Every row gives one point. Any point is a mix of the corners, with weights that add up to 1. It lies inside the corners' shape when no weight is negative. Say inside or outside, and name the corners with a negative weight.

Corners:
(1): [-1.6  1.3]
(2): [ 4.6 -4.5]
(3): [-9.1  0.3]
Points:
[-1.0 -0.2] -> inside
[ 3.0 -4.3] -> outside (1)
[ 3.3 -3.9] -> inside
[ 3.3 -2.3] -> outside (3)

Corners:
(1): [ 8.2 -1.2  1.4 -3.1  4.4  2.2  8.8  4.1]
(2): [ -2.8   4.9 -11.1   7.8  -7.7   5.8   3.2  -4.7]
(3): [-4.2  2.2 -9.7  4.6  0.1  1.4 -4.7 -4.0]
(4): [-2.5  1.3  3.9 -2.4  0.2  5.1  1.4  1.2]
(5): [ 7.2  2.0  2.6 -1.9 -0.8  0.6  3.4  3.9]
(6): [ -8.5  -2.4 -10.8  -1.8  -1.7  -4.1  -3.1   2.2]
(7): [-0.8 -7.9 -1.5 -1.5  2.2  0.6 -4.9 -4.2]
(8): [ 1.7 -3.5  5.1  0.5  2.2 -0.6  5.1  5.8]
(9): [ 2.7 -9.8 -1.3 -2.4  3.4  3.8 -4.9  5.3]
Points:
[-3.7 -1.6 -7.0  1.0 -0.3  0.5 -0.4  0.0] -> outside (5)
[ 3.3 -1.8 -2.8  0.4 -1.8 -1.9  7.0 -0.4] -> outside (3, 4, 9)
[-1.2 -0.7  0.5 -0.5  0.6  2.4  1.0  1.4] -> inside
[ 0.3 -0.1 -4.7  2.2 -1.5  3.4  1.8 -0.3] -> inside
[-0.7  2.1 -6.9  4.3 -4.1  4.1  2.7 -1.8] -> inside
[-1.5 -1.6 -1.7 -0.9  1.0  2.2  1.4  1.5] -> outside (5)
[-2.2 -3.9 -4.1 -0.9 -0.1  1.4  0.1  2.1] -> outside (3, 5)
[-3.0 -0.1 -5.6  1.1 -1.2 -1.8  1.9  0.5] -> outside (4, 9)

Corners:
(1): [ 0.2  6.9  3.2 -6.1  1.7 -1.9  0.2  4.9  3.3 -3.3 -8.0 -2.2]
(2): [ 1.3 -7.1  1.7  4.6 -6.2  7.0 -1.2 -3.1  4.8  2.9  1.5  3.6]
(3): [ 2.5 -6.7 -3.3  0.6 -3.2  8.1 -2.3  3.0  4.7 -1.3  5.7  5.6]
(4): [ 4.7 -6.2 -4.5  1.9 -6.4  1.7  0.9  0.7  4.2 -0.1  4.2  3.1]
(5): [-2.9 -3.8 -4.2  3.2  1.4  5.1 -0.6 -2.0 -3.6  4.3  0.6 -2.6]
(6): [-2.5 -0.7 -0.6 -0.7 -0.2 -2.0 -6.0  8.4  4.1 -2.5 -1.9 -3.1]
(7): [ 2.2  6.2  2.3 -3.7 -1.3 -2.1 -6.6  6.6 -0.1 -2.4 -0.9 -4.5]
(8): [-4.8 -4.7 -5.9  3.9 -2.6  2.1 -0.8 -6.4 -2.7 -2.9 -1.5  1.1]
(9): [ 2.1 -3.1 -4.4  5.8  1.3  5.4 -3.0 -3.7 -1.8 -1.6 -3.0 -4.3]
(10): [ 3.4  8.2  5.1 -2.3  2.7 -2.6 -1.0  6.2  5.2 -6.3  1.6  0.0]
(11): [ 1.7 -1.6  2.7 -4.3  4.4 -2.6 -2.2  2.8 -3.0 -3.3 -4.1 -5.7]
(12): [ 0.4  3.4  4.9 -6.8 -1.0  0.5 -4.1  4.6  6.4 -3.3 -3.4 -8.2]
(13): [ 2.3 -5.6 -7.2  1.1 -2.1  6.2 -5.8 -5.6  7.1  2.0  3.0  7.3]
Points:
[ 1.1  1.5  0.3 -5.3  1.1 -1.2 -1.1  4.6  5.3 -5.5 -1.8  0.4] -> outside (2, 5, 7, 9)
[ 0.1  0.0  0.0 -1.7 -4.8  0.7 -0.8  1.0  8.2 -3.9  1.0  4.4] -> outside (5, 7, 9, 11)
[ 0.8 -0.2  1.7 -1.5 -2.0  0.4 -3.0  3.9  1.2 -1.1  0.7 -2.7] -> outside (1, 9, 13)
[ 0.5 -0.5  0.3 -0.6 -0.9  1.4 -3.0  3.6  2.6 -2.2 -0.6 -2.0] -> outside (13)

Corners:
(1): [-3.3 -2.2 -2.8  3.2  4.3 -1.9  3.6 -2.9  7.0  0.5 -0.1  4.3 -3.4  0.6
 -2.8 -2.3 -2.9 -3.8  1.4  2.1]
(2): [ 0.4 -4.6  3.7 -0.6  3.0  4.0  2.8  4.2 -5.0 -0.1  3.0 -6.7 -2.0  4.7
 -0.6 -4.8 12.3  6.1 -2.6 -4.2]
(3): [ 1.7 -2.3 -3.0  2.2  2.1 -0.4 -2.0 -4.7 -4.1 -3.6  0.4  3.4  0.2 -3.0
 -2.3 -4.5 -3.6 -2.3 -1.6  3.0]
(4): [-2.8  1.6  5.5 -1.6  1.4 -2.7  3.4  3.5 -2.3  1.7  2.9  4.4  2.6 -3.2
 -0.2 -1.2 -0.4  2.8  5.1  6.5]
(5): [-1.9 -0.4 -3.0  1.7  1.8  3.8  1.2 -0.8 -4.7  4.6 -3.3  3.2 -2.1  1.9
 -1.7  0.6 -0.8 -3.2  2.7 -2.0]
(6): [ 1.2 -1.6  6.4 -1.5 -2.8 -8.3 -3.2  4.7 -2.1  4.0  3.6 -1.7  2.5 13.6
 -3.8 -3.8 -5.8 12.8 -3.9 -4.8]
(7): [-3.2 -3.0 -1.8 -0.6  3.7 -3.1  5.9 -0.2 -0.8  2.4  0.7  0.6 -1.9 -2.8
  2.0  2.5  0.5 -1.3 14.3  2.8]
(8): [-5.2 -3.8 -0.5  1.5  2.1 -0.1  0.1 -4.7 -5.9  1.9  3.4 -2.9 -2.7 -3.3
 -3.0 -4.3  1.3 -3.8 -0.3  1.7]
(9): [ -0.9   6.5   0.0 -17.0   2.9  -3.8   2.8   0.1   3.1  -1.2 -10.0  -2.6
   1.5   0.5  -0.2   0.8  -2.1  -1.7  -0.8  -5.8]
(10): [-0.7 -5.0 -4.4  1.1 -0.6 -2.6  8.9  2.4 -3.1  3.6  2.1  5.2 -0.8 -2.9
 -1.4 -5.9 -3.9  1.8 -1.3 -4.2]
(11): [  7.3  -5.6  -2.0  -4.1  -0.4   2.5  -3.5   9.6   2.2   0.3   4.5 -21.9
   3.4   2.7  -1.7   0.8  -3.7  -1.4  -6.2  -0.8]
(12): [ 2.7  1.5 -2.4 -6.8  3.5 -3.8 -0.8  0.8  4.1  4.7  1.9  1.4 -0.7  0.9
 -1.6  9.2 -3.5 -2.7 -2.0  2.4]
(13): [-4.2 17.2 -3.8 -8.1  0.6  1.1 -3.6  2.3 -4.0 -5.1  4.7  3.9  0.8 -1.5
  0.5  2.0 -3.0  0.1 -6.1  2.5]
(14): [-0.4 -0.9  2.8 -4.2 -1.5  2.7 -0.1  0.9 -4.5 -0.1  4.7 -1.5 -5.6 -0.8
 -0.3 -6.4 -2.0 -2.2 -1.4  2.9]
(15): [ 6.1 -3.6 -2.4  1.0  0.7 -3.5  1.6 10.0 -1.1 -1.4  4.1 -1.6  1.8 12.2
 -1.3 -2.1 -2.3 -2.2 -5.7  2.8]
(16): [-6.1 -4.8 -6.0  2.0  1.9  2.2  2.1 -3.6 -4.4 -0.2  2.5  4.0 -3.4 -1.6
  4.3 -2.0 -1.9 -2.3 -3.5  5.0]
(17): [-3.6  7.2 -0.7  0.0  2.7  0.2 -0.9  0.6 -4.7  0.8  1.6  3.8 -3.0 -0.3
 10.7 -3.3  4.8 -3.4 -1.1  3.2]
(18): [  0.6  -2.6   3.4  -7.7 -12.5  -1.8   5.9   1.5   1.2  -2.9   5.3   1.0
   1.6  -1.4   3.4  -4.7  -3.1  -1.3  -2.3   2.5]
(19): [-5.4 -4.9  1.2 -7.1  0.1 -1.9 -2.0  5.5 -1.2 -2.8  5.0  2.3  2.0 -4.0
 -3.1 -2.7 -1.0  4.0  1.4 -3.0]
(20): [ 4.4 -2.2  8.5 -2.2  2.6 -5.8 -4.2  8.8  1.5 -3.1  2.9 -9.3 -4.6 11.7
 -0.7  9.6 -4.2 -1.6 -4.0  1.1]
(21): [-2.4 -4.1 -2.1 -0.5 -1.4 -4.0  3.0  4.2 -5.3 -1.2 -1.8  2.1 -4.1 -2.0
 -0.9 -5.0  9.5  7.3  2.4 -1.4]
Points:
[ 1.5 -2.0  0.6 -2.2  0.7 -2.1  2.7  3.8  1.2  2.0  0.9 -2.0 -1.3  3.0
  0.5  0.5 -0.2  0.3  0.3  1.3] -> outside (3, 8, 13, 19)
[-1.0 -1.9  0.3 -2.1  0.6 -2.8  1.7  2.5 -1.6  1.0  2.0  0.2 -0.3  1.8
 -0.8 -1.7 -1.6  2.1  0.7 -0.7] -> inside
[-0.1 -1.1  1.1 -3.0 -0.3 -0.7  0.2  2.0 -2.3  0.4  2.7 -1.3 -1.7  1.9
 -0.7 -3.0 -1.9  0.2 -1.5  0.7] -> inside
[-0.7 -2.6 -0.2 -3.0  0.2 -0.7  0.1  3.1 -1.2 -0.2  2.7 -2.9  0.0  0.2
 -0.8 -1.1 -1.3  0.0 -0.6  0.1] -> inside
[-0.3 -0.5 -1.6 -3.0  1.1  0.1  1.4  2.4 -1.4 -0.3  1.8 -2.1 -0.8 -0.7
  0.2 -0.7 -0.3 -1.8 -1.0  1.0] -> outside (6)
[-1.4 -0.9 -0.8 -1.7 -0.5 -0.9  1.0  2.3 -3.4 -0.6  2.5  0.1  0.3  1.3
 -1.8 -4.4 -1.2  2.1 -1.4  0.0] -> outside (12, 17, 20)
